Each row is a point. Each copy is the shape, with its points in the same order, turned, moved and blurred by noise. Some copies are also mirrored. Which?

Shape (9 x 3):
[[ 17 -13  -2]
 [ 29  -6 -13]
 [-12 -19  24]
 [ -5 -14  11]
 [-26 -21  23]
 [ 21  -3 -60]
 [ 28  23  18]
 [-12  12  -8]
 [  8  40  -8]]
Copy 1, 9 rows:
[[ 21 -29  -3]
 [ 13 -27 -19]
 [ 38  -8  34]
 [ 25 -15  22]
 [ 26  -2  47]
 [-34 -44 -17]
 [ 35  12 -27]
 [  0   1   7]
 [ -9  17 -14]]
Copy 1 is: only turned
Copy 2:
[[ 14  18   5]
 [ 10  32   9]
 [ 22 -20  -4]
 [ 16  -8  -3]
 [ 22 -28 -14]
 [-13  60 -18]
 [-10   8  40]
 [-14   0  -9]
 [-38  12  17]]
Copy 2 is: only turned

Shape:
[[-53  37   5]
 [  9 -12  17]
 [  1   8  17]
 [ 16 -27  16]
 [ 15   2 -12]
 [-51  21 -31]
 [ 25   7  -6]
 [ -2  10 -12]]
Copy 1 (8 x 3):
[[-47  37  21]
 [  6  11 -30]
 [  3  25 -14]
 [  7   3 -38]
 [ 22  -1  -2]
 [-42  -1  34]
 [ 25  14  -6]
 [  8   6   2]]
Copy 1 is: mirrored
Copy 2:
[[-31 -44 -53]
 [ -6 -23  19]
 [-21 -13   3]
 [  3 -17  34]
 [  7   2  -2]
 [  6 -39 -60]
 [  5  10   5]
 [  5  -9 -12]]
Copy 2 is: only turned

Shape:
[[-12   9  22 -25]
 [ -6   3   6 -30]
 [ 29 -12   1 -21]
 [ -4 -15   2  14]
 [-15  33 -18  39]
 [ 15 -17 -31 -15]
 [ 44 -34 -35  30]]
Copy 1:
[[-15  27  -4  21]
 [-18  26  -3  -2]
 [ 22  34 -16 -19]
 [ 17   3  17  -2]
 [  7 -45  -7  20]
 [  6  13  -5 -39]
 [ 60  -8   4 -46]]
Copy 1 is: only turned
Copy 2:
[[-11   9 -41   7]
 [ -4   0 -40 -10]
 [ 21  14 -15 -25]
 [  8 -10   0  13]
 [-43 -24  25   9]
 [ 18 -20 -10 -31]
 [ 40 -16  44 -26]]
Copy 2 is: mirrored
Copy 3, 7 rows:
[[-10 -13  -6 -32]
 [  8 -13  -6 -27]
 [  3  10 -42 -18]
 [  0  18   2   7]
 [ 28  39  40  -9]
 [ 37   3 -26  -1]
 [ 34  42 -42  36]]
Copy 3 is: mirrored
Copy 4:
[[ 22  20  26   4]
 [ 28  21  22 -11]
 [ 36   6 -15 -19]
 [ -6  30 -12 -14]
 [-49   0  14 -22]
 [ 20  18 -11 -49]
 [ -4   5 -58 -51]]
Copy 4 is: mirrored

Shape:
[[ 10  28 -32  24]
 [ 11  10 -18  12]
 [ -5  16  60   2]
 [ -3  29 -32  14]
 [ 16  30  -9 -12]
 [-18 -15  45 -18]
 [ 16 -25   7   7]]
Copy 1:
[[ 38  27  23   3]
 [ 27  12   7   6]
 [-51  -1   5   5]
 [ 35  19  23 -12]
 [ 20 -10  30   4]
 [-36 -21 -24 -12]
 [  8  -6 -27  20]]
Copy 1 is: only turned
Copy 2, 7 rows:
[[-13  26 -28 -27]
 [  6   7 -22 -13]
 [  8   9  46  25]
 [-24  17 -30 -13]
 [  2  26 -23  18]
 [  8 -28  32  34]
 [ 31 -21  -4  -6]]
Copy 2 is: mirrored

Shape, 11 rows:
[[ 29  16 -23  10 -40   2]
 [-22 -34  12 -46 -20  32]
 [ 16  -8  15 -16   9  24]
 [ 31 -25  12  23 -10  24]
 [ 11  11  26  -1  20  31]
 [ -8   8  19  -1  26  12]
 [ -2  39  36  -6  -3 -17]
 [-60  20  21  -8  -6  -7]
 [ -8 -40  -3 -21   5  12]
 [ -9  -6 -11   8  -3   0]
 [ 26  -8  35  37   8  -3]]
Copy 1, 11 rows:
[[-11 -19  -7  42 -32 -21]
 [-24  16 -29  -2  10  58]
 [ -1  31 -14   0  -1   6]
 [-16  17   1  28  20 -17]
 [ 30  26  -8  -4   8  -3]
 [ 27   8  -5 -24   6   1]
 [ 36  -7  24  -4 -25  13]
 [ 35 -38  -7 -27   2  42]
 [-30  14 -21 -15  12  17]
 [ -4 -15 -12  -9   3  -1]
 [  9  15  33   7  24 -27]]
Copy 1 is: mirrored
Copy 2 (11 x 6):
[[ 18  21 -52  -3   0  -5]
 [ 17 -12  17  32  13  50]
 [ 20   0  13 -15  20  12]
 [ 15  15 -15 -41  11  32]
 [  5  17  29 -23  18   2]
 [ -5  -2  27 -19   3  -3]
 [ 20  20  20   0 -26 -31]
 [-17  -5  28  31 -42  -2]
 [  6 -32   6  -3  15  39]
 [ -9 -11 -12 -10  -9   8]
 [ 18  16   2 -57 -17   9]]
Copy 2 is: mirrored
Copy 3 (11 x 6):
[[ 35  33  23  -7 -18  16]
 [-10 -15  54   0  45  47]
 [-10  15  24   9  35   4]
 [-16  39   2  12   6  26]
 [-25  24  28   7  26 -17]
 [-22  -2  20  -3  20 -20]
 [ -5  13  25 -50  16 -28]
 [-23 -39  46 -43   1  -8]
 [ -6 -19  13  13  33  30]
 [  1  -9  11  -1  -5   9]
 [-30  38 -17 -14   6  -3]]
Copy 3 is: mirrored

Shape, 9 rows:
[[-32 -27  -2  42  -9  -7]
 [ 11   4   8 -29 -19  -8]
 [  0 -32 -23 -36   2  -2]
 [  9  -2   2  25  -7   7]
 [ -8  28 -36 -16   5 -26]
 [-37 -16 -22   3   4   3]
 [  4  -8 -16   7 -22  60]
 [ 11  15  20 -11   9 -13]
 [ 13   8   2  -4 -18  26]]
Copy 1:
[[-59   8  22  -8 -14 -13]
 [ 31  15   0  13  -9 -19]
 [ 10  25  22  18  33 -14]
 [-17   7  14   1 -23  14]
 [ -3  30 -39   7  15   7]
 [-33  34  10  -8  16 -18]
 [  1  52  47 -17 -23  20]
 [ 25 -10  -8  -6  -9  -4]
 [ 20  31  24  -5 -21  12]]
Copy 1 is: mirrored
Copy 2:
[[-32 -12  31  25   6  -3]
 [  9 -10 -21 -15 -43  -2]
 [ -8 -40 -43  18 -20 -12]
 [  7  -4   9   8  -1  18]
 [ 17  12 -31  -5  -1 -41]
 [-35 -13 -14  12  10 -17]
 [-18   5 -26  21  -2  53]
 [ 19 -17  -5 -29 -23  -4]
 [  2   2 -18  -3 -21  29]]
Copy 2 is: only turned
Copy 3 (9 x 6):
[[-47  -9  22  29   9 -24]
 [-17  13  23 -31 -22  19]
 [-38   5  10   3 -12  55]
 [-14 -22  20  -7   0 -10]
 [-12  18 -38 -13 -12  11]
 [-29  11   2  35  -2   5]
 [ 11 -28  32  33 -41  12]
 [ -5  12  13 -35  13   7]
 [  8 -14  31  -6 -28   6]]
Copy 3 is: only turned
Copy 4:
[[-12  17 -47 -34 -38  -7]
 [  3  -3  18   7  10 -34]
 [ 24 -22  -7 -32  21  -9]
 [ 10   8 -15  13 -25  -6]
 [ 19  45  18 -16  16  -4]
 [  6   7  -6 -42 -18   7]
 [ 42 -19   4   7 -49   5]
 [-16   0  11  13  14  -8]
 [ 17  -5  12  18 -24 -13]]
Copy 4 is: only turned

Shape:
[[ 13 -10 -12  -7  -5  -2  -2 -16]
 [  3   7  -7  24   5   2   9 -12]
 [-18 -12 -20  18 -13 -13  20   4]
 [  4   9 -20   4   4  -5  -1   2]
 [-16  10 -13  -1  -6  -4  -3  -3]
 [-35  -2  -5  12 -15 -12  -2   3]
 [ 10  20   3  -6  17  -4  10  -7]
 [  6  23  43  -9  11 -31  -4  -6]
 [ -7  -9 -12  -1  10   1  22 -16]
 [ 12  -8 -10  -7  14   0  -3   7]
 [-11 -12  -1   8  17 -12  -7  -9]
 [-12  17  60  -5  -4  -1  12   1]]
Copy 1 (12 x 8):
[[  3  -6   9 -15   1 -23   6 -16]
 [ -6 -18 -10   1  21 -11  -8 -18]
 [ -7 -17 -23   3  12 -12  29   1]
 [ -1   2 -11   1   4 -21  -6  -6]
 [-18   3  -7   6  -2 -13   5  -9]
 [-33  -7 -10  11   6  -8  22   5]
 [  3  11   0  -4  12   5 -17 -16]
 [-17  30  29  -9  35  16 -12   0]
 [  2 -14 -12 -13   0   5   7 -18]
 [ 11  -5   5  -8  -3 -15 -10   6]
 [-19 -13  -1 -17   6  -4  -3   5]
 [-18   9  38  20  28  35   2  -6]]
Copy 1 is: only turned
Copy 2 (12 x 8):
[[ -9  -7  12  -8 -12 -11 -15  -2]
 [-12  -4 -18  -8  -4 -18  -4 -20]
 [  6  -9 -27  22 -13 -17  -7   3]
 [ -3   0 -13 -15  -6  -8 -12   6]
 [ -2   3 -12  -2 -16   7   0   3]
 [ -5  13 -23  27 -14   5   6   8]
 [ -3  -9   0 -23  10  -4  11  -7]
 [-15  12  19 -12  26  -8  41   8]
 [ -6 -28  -9   4  -7  -3  -5  -9]
 [ -6  -9   0 -13  11  -3 -23   9]
 [-28  -6 -12   7   5  -2  -2   2]
 [  1  17  18  13  35   6  39 -19]]
Copy 2 is: only turned
Copy 3 (12 x 8):
[[  3 -20  -4  -6 -14  -4  16 -14]
 [ -5  -7   8  -1  -8  20  -7 -20]
 [-23 -25  13   7   0  23   5  10]
 [-14 -14  -9  -8 -11   5  -8  -6]
 [-18 -13  11 -12  -9  -4  -6   0]
 [-18 -13  27 -12   6   7   1  17]
 [ -4   3  -5   7  -6 -12 -15 -23]
 [ 29   9   9   9  15 -25 -30  -5]
 [-19 -15   7   8   5   3  14 -21]
 [ -5  -2 -22  -8  -4  -1   9  -7]
 [ -4  -8   4 -15  19   7   4 -11]
 [ 18  35  33  22   4 -17 -10   5]]
Copy 3 is: only turned
Copy 4:
[[  6   0   1  -2 -21   4 -19   1]
 [  1  26  -5  -9 -11  -1  -2 -18]
 [ -3  27 -23   4 -12 -27  -9  11]
 [-10  16  -9 -16 -11   5 -18   1]
 [-19   4  -6 -15 -12 -13  -9   1]
 [-18  10  -7  -5   3 -36  -4   7]
 [  2  -1 -17 -28  -4  13  -7 -14]
 [  7 -27 -15 -21  33   4  -8 -26]
 [ 15  10 -15 -18 -25 -11  -2   1]
 [  8   8  -2 -19  -6  13 -15  13]
 [ 12  12   6 -20   1 -17 -15  -1]
 [  4 -27 -17  -9  32  -5  34 -16]]
Copy 4 is: mirrored

Shape (12 x 8):
[[ 16  13 -21 -17   9 -20  24   0]
 [  0  -2   5 -46 -36  30  -3  20]
 [-23 -19 -12 -15  -2  -1  -1  14]
 [  8  24  -2  31   4   2  19 -19]
 [-19 -27  -8 -22  -1 -18 -12   0]
 [ -7  22 -18  21  31  14  24 -23]
 [ 21 -10  29   9 -21  38   0  31]
 [-26 -13   6  12  -4  26  39 -23]
 [  8  11   2  -8  24 -18  -2   8]
 [ 10  -5   1  -7  29 -10   6  -7]
 [  2 -14 -23 -15   2   3   7   8]
 [ 16   6 -20 -10   5   3   6 -20]]
Copy 1 (12 x 8):
[[ 15 -17  -1 -20 -21   6 -15 -20]
 [  0  30 -13  12   3  40 -18  26]
 [ 18  -4  -5  13  -6  24  20  -6]
 [  8 -36 -14  17   4 -27 -20  -4]
 [ 16  -9  18   1  -5  31  23   1]
 [ 24 -43  -3  25   1 -15 -20 -32]
 [-38   8 -32  23  20   4   1  10]
 [ 19 -47 -25  37  11  24  -8   1]
 [  4 -12   9 -16   8  -5   1 -25]
 [ -1 -26  12  -9   3   9   2 -29]
 [  6  -5  -4   7 -20  17   1  -8]
 [  4 -25   9   7 -19   9 -21  -5]]
Copy 1 is: only turned
Copy 2 (12 x 8):
[[  3  15  -1  13  23  20 -14  29]
 [-37  45 -43  -8  14  -8  28   9]
 [-13   0  -5   7   4 -13  29  16]
 [  6   0   7 -18   0  27 -27 -13]
 [ -2  10  -2  17  -7 -27  21  23]
 [ 30 -20  -2 -20  15  27 -13  -5]
 [-60  10 -25 -23  14 -14  -9 -19]
 [  2  -5  -1 -54  -6   5  11  11]
 [  3   8   4  18  29  -8 -13   2]
 [  9   1  -1   4  20 -14 -19  14]
 [-11   0 -19   9  10   1   8  25]
 [ 11  10 -24   3   4  11 -17  16]]
Copy 2 is: only turned
Copy 3:
[[-19   4  -4 -11 -30  16  -3  17]
 [-31  21  53  30  -3 -15  -3 -10]
 [ -7  13  30  10  -6  11  34   7]
 [  1 -18 -16 -28  -5   8  -5 -23]
 [  1   5  14  23 -12  -1  42  19]
 [ 13 -17   2 -51 -17   2   5  -6]
 [-17   6  26  16  50  -4 -13 -15]
 [-10  12   7 -34   6 -28  32 -26]
 [ 16   0  -2   5 -14  12  -3  20]
 [  5  -1  -4  -6  -6  -1   7  27]
 [-19   2  25  -2  -7   6  21  18]
 [-19 -20   8 -12 -19  -5   2  10]]
Copy 3 is: mirrored

Shape (13 x 9):
[[ 13  14  -9  -8  11 -13  10 -12  -2]
 [ 10  -4  -4 -13   3 -15   6  -3  -4]
 [  3  -1   3   9 -11   7  -7 -14   1]
 [  9  21  17  -7   6   0 -11 -15   1]
 [-13  -3  17 -10   8  12 -12 -10   5]
 [ 16  10  18  19   1  18   3  60   9]
 [-10  14   2  20   3  -1 -19 -13   6]
 [ 18  -3 -27   0 -60   7   8  -5   6]
 [-12  -4   0  -6  10  20   5 -16  -6]
 [-15  -3  12  -7  -6   0   1 -10  -1]
 [ -3   4  11  28   6  15 -15  20 -26]
 [ 17   2  12  22  -7  -6  -4 -16   5]
 [ 21   1 -24   5  -4   8 -18   7  -1]]
Copy 1 (13 x 9):
[[  8  20  -5   6   0 -20   4  -9 -20]
 [  8  22   2  -1  10 -18   9  -1  -4]
 [-10   2   3  -8 -10   4   7   1  -6]
 [ -8  29   7   1 -16   2   5   0 -25]
 [-16  32  -6  -3  -7  16   7   0   4]
 [-19   1  41  48  27  22  22  -2 -11]
 [-11   5  -1   5 -16  10 -19  -2 -11]
 [ -3 -33   9   1 -20 -32  30  25  10]
 [-11  16 -23  -3   2   9  15  -7  -4]
 [-22  20  -5  -7  -1  -1   6   4   2]
 [-16  -5   9   7  25  32  -2   8 -22]
 [ -5  -1  20 -10 -12   0  -2 -13 -13]
 [ 23  -5   7  15  -5   7   9  11  -6]]
Copy 1 is: only turned
Copy 2, 13 rows:
[[  6  24 -14  11   8   4  -6  -4  17]
 [ 11  10 -15   9   8  -9   2   6  11]
 [ 11  -5   3  -8 -10  11  -5   4   9]
 [ -2   9   0   1  -5   7 -28  10  16]
 [  3 -13  13 -11   9  -6 -21   6   9]
 [-42  -4  23  34 -15  -6  13  11 -22]
 [ -2 -13   4   0   3  29 -13   8  16]
 [ -1   9 -22 -31 -29   8  39 -12   4]
 [ 17   5  13 -11  15   5 -12  -4  -3]
 [  9   0   9 -12   8  -2  -4  10  15]
 [  2  -8  23  17  -3  20  -1  30 -21]
 [ 12  -7  -1  13 -24  12  -4   4  20]
 [ -3  -3 -23   4  -8  16   1  -2 -16]]
Copy 2 is: mirrored

Shape, 13 rows:
[[ -3 -11 -10 -22 -34   4   6 -34  28]
 [-17  -4  24   1  23  -9  -8 -11  15]
 [  8 -25  -8   9  24  -9 -10 -25   9]
 [ 20 -30 -24  -9   7 -12  21  22  26]
 [-23 -37  16 -25 -24 -23 -26 -29   2]
 [  1  -2 -37 -16  10   5 -14  -1  -3]
 [-16   7  -9  -7  10 -52  19 -13  -9]
 [ 20  10  13  14  11  10  15   3  -1]
 [ -8   4 -21  33 -23   7  11  19 -21]
 [-16 -34 -32  15 -33 -40   7 -14   9]
 [-24 -34  13   2  -6   9  -4   9  18]
 [ -5  24  -9   2  -2 -20 -36  22  40]
 [ 16  -6   9  -8  15  -7  11 -22  14]]
Copy 1, 13 rows:
[[-17  36  -2   0 -48 -21  25 -11   8]
 [-18 -18   8  30 -16  -6   2  -2 -17]
 [-17 -19  23  16 -21 -11   0  -6  25]
 [-35  10  20 -21   9 -20  13  23  20]
 [ 11 -14   9   8 -52 -46  33  -8 -11]
 [ 15  19  30   8   1  -5   9  -2  21]
 [-10  -9  -4   8  17 -39   4 -40  -1]
 [-14  -2  -2  -8  -7  17 -25  -1  -4]
 [ 22   3 -35 -11   8  10   3   6  24]
 [ -6  -4 -24  -3 -13 -50  35  -5  39]
 [ -9 -13  -2   7 -23  -4  34  27  -8]
 [  0  27   0  42   4 -33 -14  33  -4]
 [-29   0  16   1 -21  -9  -9 -14  -1]]
Copy 1 is: mirrored
Copy 2, 13 rows:
[[ 37  -3  16  29 -14  -2 -14  16  23]
 [-30  -8   6   0   2   6   2   5  20]
 [-28  -2  -9  27 -18 -13 -15   7   1]
 [  1   5 -30   7 -24 -20   8  52  -5]
 [ 14 -38  -9  26  24  10 -25  -2  12]
 [  6  22 -26   2 -29   5 -15  -2   1]
 [ -6  10 -21  -7  19 -38   2  -6  25]
 [-17  20  20  -4 -14  -7  21  11 -16]
 [ 15   1  -9  -7 -34 -16  38 -22 -18]
 [ 27 -27 -34  34 -11 -37  15  -3  15]
 [ -3 -39  -3   0 -20  12   6  15   3]
 [ -7  19 -27  13  -8  35  37  16  32]
 [-13  14  13  13  -2 -13  -9  21   3]]
Copy 2 is: mirrored
Copy 3:
[[  5  24  13  13 -22  -9  36   7  29]
 [ 11  -6 -20  25  -2  11 -21 -14  34]
 [ 15  25 -28  23  10  10   3 -12   6]
 [ -8  29   3  -6  39  23  17   0  27]
 [-10  15 -29  24 -46  23  30 -16  36]
 [-17  26 -22  -4   3  -2   2  13   2]
 [-20 -24 -25   8  14 -11  19 -29  20]
 [ 17  -8  15  -2  11  16 -18   0   1]
 [ 11  -6  -8 -60  -4   9  -2  -7   6]
 [ 11  14 -34 -23   2  -1  51 -25  30]
 [ 14  27 -10  -5 -15  29  -8 -14  46]
 [  8 -14 -37  -1   8   6   0  48  42]
 [  7   9   5  30   5   7   3  -8  10]]
Copy 3 is: mirrored

Shape:
[[-19 -34  -6  -1   7  -8 -23 -21   2 -16  22]
 [-23  40  15  15  10   5  29  13  16  38  14]
 [-12 -28  33   5 -45 -28  20   5 -13  -8  13]
 [-24  44  29  39 -24  11  11  10  11 -21  10]
 [  3  13 -10  23  -6 -26   5 -27  33 -23   0]
 [-14  22  20  31 -33  19  19   5  39  28 -30]
 [ 29  13   7 -27  -2   1   4   4  -9  11   7]
 [-33  -4  -7 -32   1 -36 -20 -43   1  37   9]
 [  4  30  34   1  14  16  28  -2  30 -26   3]
 [ 22 -13  -4  24   5  17  32 -21 -23   6  12]
 [-24 -22 -26 -27  15 -25 -10  -3  15 -21  18]
 [ 19  10  16  -1  22   0   4  21  -5  30   3]
 [  3  -9 -31 -15  12  13  15   7  -8 -14 -38]
 [  3 -21 -36 -16  -1  22  11   5   4 -16  15]]
Copy 1 (14 x 11):
[[  2 -43  24   7   0  14 -16 -26  -1  12 -25]
 [-33  48  -4 -22   4  16  12 -10  21   4  -1]
 [ 29  15  23  31  -2  16 -20 -21   6 -41 -23]
 [  2  26  25 -20  -6  60   3   9  35 -16   8]
 [ -5 -16  39   1  16  26  -7 -19   3  -2  39]
 [ 12  36 -12 -48  -2  27  -4 -20   7 -27  31]
 [ -6   0 -13  20   6 -18 -15  20  17  -1   8]
 [-24 -28  33 -16  12 -41   9 -24 -13 -11 -24]
 [ 13  12   5  -4  25  27   3  -4  54  17  23]
 [ -1  -4 -18  36 -26  18  18 -21   1   9  15]
 [  0 -24  40   8  21  -4 -27 -12 -12  35 -19]
 [-25  12 -33  10  20   7  -6   6  10   1  -5]
 [ 34  -8  -9   5   9   5   2  13 -30  33  16]
 [ 13 -13   4  13 -20   3 -30  -4  -8  45   4]]
Copy 1 is: mirrored
Copy 2 (14 x 11):
[[ 14  21  -7 -24  -4  10  51 -17   7   1   9]
 [ -7  -8  16  24 -21  -7 -36   4 -25 -10  -1]
 [-31   9  46   0  27   1  26 -12  25  -5  22]
 [  0 -15  37 -12  34   5 -15   7 -41 -19  13]
 [  6  -5  13 -42  16   8  -2 -22 -10  25 -18]
 [ -6 -25  14  12  31 -36 -28   3  -9 -18 -31]
 [ -5  26   4  16   3  37 -12  20  23   8 -12]
 [  6  26  26   8 -44   5  37 -21   6  14 -45]
 [ -8 -29   4 -30   2  26 -24  22  -4 -14   3]
 [  4 -16  -6  21  18  11   8   8  11  42  20]
 [-17  38 -10 -39 -27  13  32 -15   2   4  -2]
 [ 12  17  -1  18 -14   1 -26  19  22   3  10]
 [-19  24 -31 -18  10 -11  10  40   5  25 -13]
 [-24  23 -42  -6  12  17  22   1   1   7   4]]
Copy 2 is: only turned

Shape, 15 rows:
[[ 10  23  -9   2  22   4  11   5  33  12  18]
 [  7  17  -4  23  -2   1 -20  19  15  29  14]
 [-24 -21  -5   1  14  17  11 -13  11  -9 -14]
 [  3 -12  -4 -23  -2  23   8 -10  -7  15 -36]
 [ -2 -13  -9   2  -2 -10  -7 -17  -6   4 -31]
 [-19  -4 -10   0  24  15   7  12 -21  10 -20]
 [-13 -15  -3  18  14  15   9 -23 -24  21  -9]
 [-31  -8 -16  -2 -18  43  -1 -18  -4  -9 -41]
 [-15 -11 -35 -18  -5  23 -20 -25 -18 -25 -20]
 [ 12  27   7  15   3  -5  11  21  -5   1  11]
 [-19 -26 -32  -1   7  10  15  14   2   9 -10]
 [  4   2  15   9  33   6 -19  36  29   1  19]
 [-19 -25 -12 -25 -14  30  -4 -25 -28   6 -10]
 [ -4  14  20   9  -6 -20  -3  31  20   3  35]
 [ 31  -7   0  24   6  15   8  21  18  -2  11]]
Copy 1, 15 rows:
[[ -3  -6   1  -2  18  33  -3  -5   8  40  -1]
 [ -4 -22  -6  21   7  10 -24  16 -11  22  -1]
 [ 16  -5  -8 -41  13   8  19  -9 -14  -3  14]
 [ 10  11  -8 -37   8   1  10  -1 -24 -10 -36]
 [ 12  -3  -7 -15  22 -15   1 -13 -11 -22 -12]
 [ 11 -18   5 -23 -13  20   8 -14 -22 -15 -13]
 [ 27   2  22 -14   3   6   9  -4 -34 -14   3]
 [ 14  16 -25 -57   1   5  -9   3 -32 -28   3]
 [-23  16 -12 -40  15   8   4  -8 -21 -45   6]
 [  0  -6   6  11 -18   9 -10  -1  18  15  -3]
 [ 14 -11 -26 -12   6  28  26  -7 -23 -14  -3]
 [-18 -50   3  -7   5  13   6  12   7  36   6]
 [ -9  25  -4 -32   0  -3  20  -2 -48 -25  -5]
 [-13 -21 -14  21 -13  -7   2  -2  10  42  15]
 [  7 -13  -2   2   8  17  12  34  20  16   0]]
Copy 1 is: only turned
Copy 2 (15 x 11):
[[ 14   3  30  -7  -5  25  12  14 -16 -14 -26]
 [ -7  19  17   7 -10  -5   1  26  -3   9 -32]
 [ 16  -4 -13  23  20  18  22  16  -7 -27  17]
 [ -9 -18 -20   1  21  31  11  21  24  -5  14]
 [-15   6 -11   0  15  -3   7  20  11 -19  26]
 [  2  10  -7  28  11  31 -14  12   5  -5  17]
 [-24  19 -19  30  11  31  18  14  -5 -10  12]
 [  0 -14 -24  38  47  13  13  17  31 -27   5]
 [  7   7 -12  21  33   3  24 -12  42 -25  23]
 [-13   2  21   2   4   6 -15  -6 -20   5 -15]
 [  9  -8  14  36   2  18  12  23   8  -7  27]
 [ 42  19   8   0  -9   7  -7  16 -26  16 -20]
 [-10  -7 -33  29  13  18  30  -6  35  -8  18]
 [ 10  -7  16   3 -27 -19  -6   0 -29   5 -27]
 [  6   2  24   2  19   6  18  16 -26  26 -10]]
Copy 2 is: mirrored
Copy 3 (15 x 11):
[[  5  13 -20 -26  12  32   9  14 -15 -19   6]
 [ 10  -8  18 -43  -6  25  18  -1  -5 -17  -7]
 [  8 -16 -22  18  14  -1   9  -3   5  16   7]
 [-23 -31 -20  -5  13 -15   5  -4  28  -9  18]
 [-11 -18  -5  -7   3 -17   0 -28   2   2  11]
 [ -6 -21   9  20  16   0  24  -3   6 -17  18]
 [-10 -34   4  14  21  -4   0 -10   1  -9 -18]
 [  7 -42 -22  17 -12 -33   8  12  24  10  13]
 [ 14 -18 -13   2  14 -60  15   1   6   3  15]
 [ -6  -2  27 -22   3  23  -5  14 -17 -15  20]
 [ 16  -1  -3  15  13   4  17 -11  29 -13   9]
 [ 13  -4   6 -32  21  45  38   2 -17   9  21]
 [-12 -26  -4   3  24 -43  13   6  31   7  -6]
 [  0  22  28 -35   0  35  12  10 -10  16   8]
 [ 24 -15   7 -31  21  37 -13   1   3  -5  21]]
Copy 3 is: mirrored
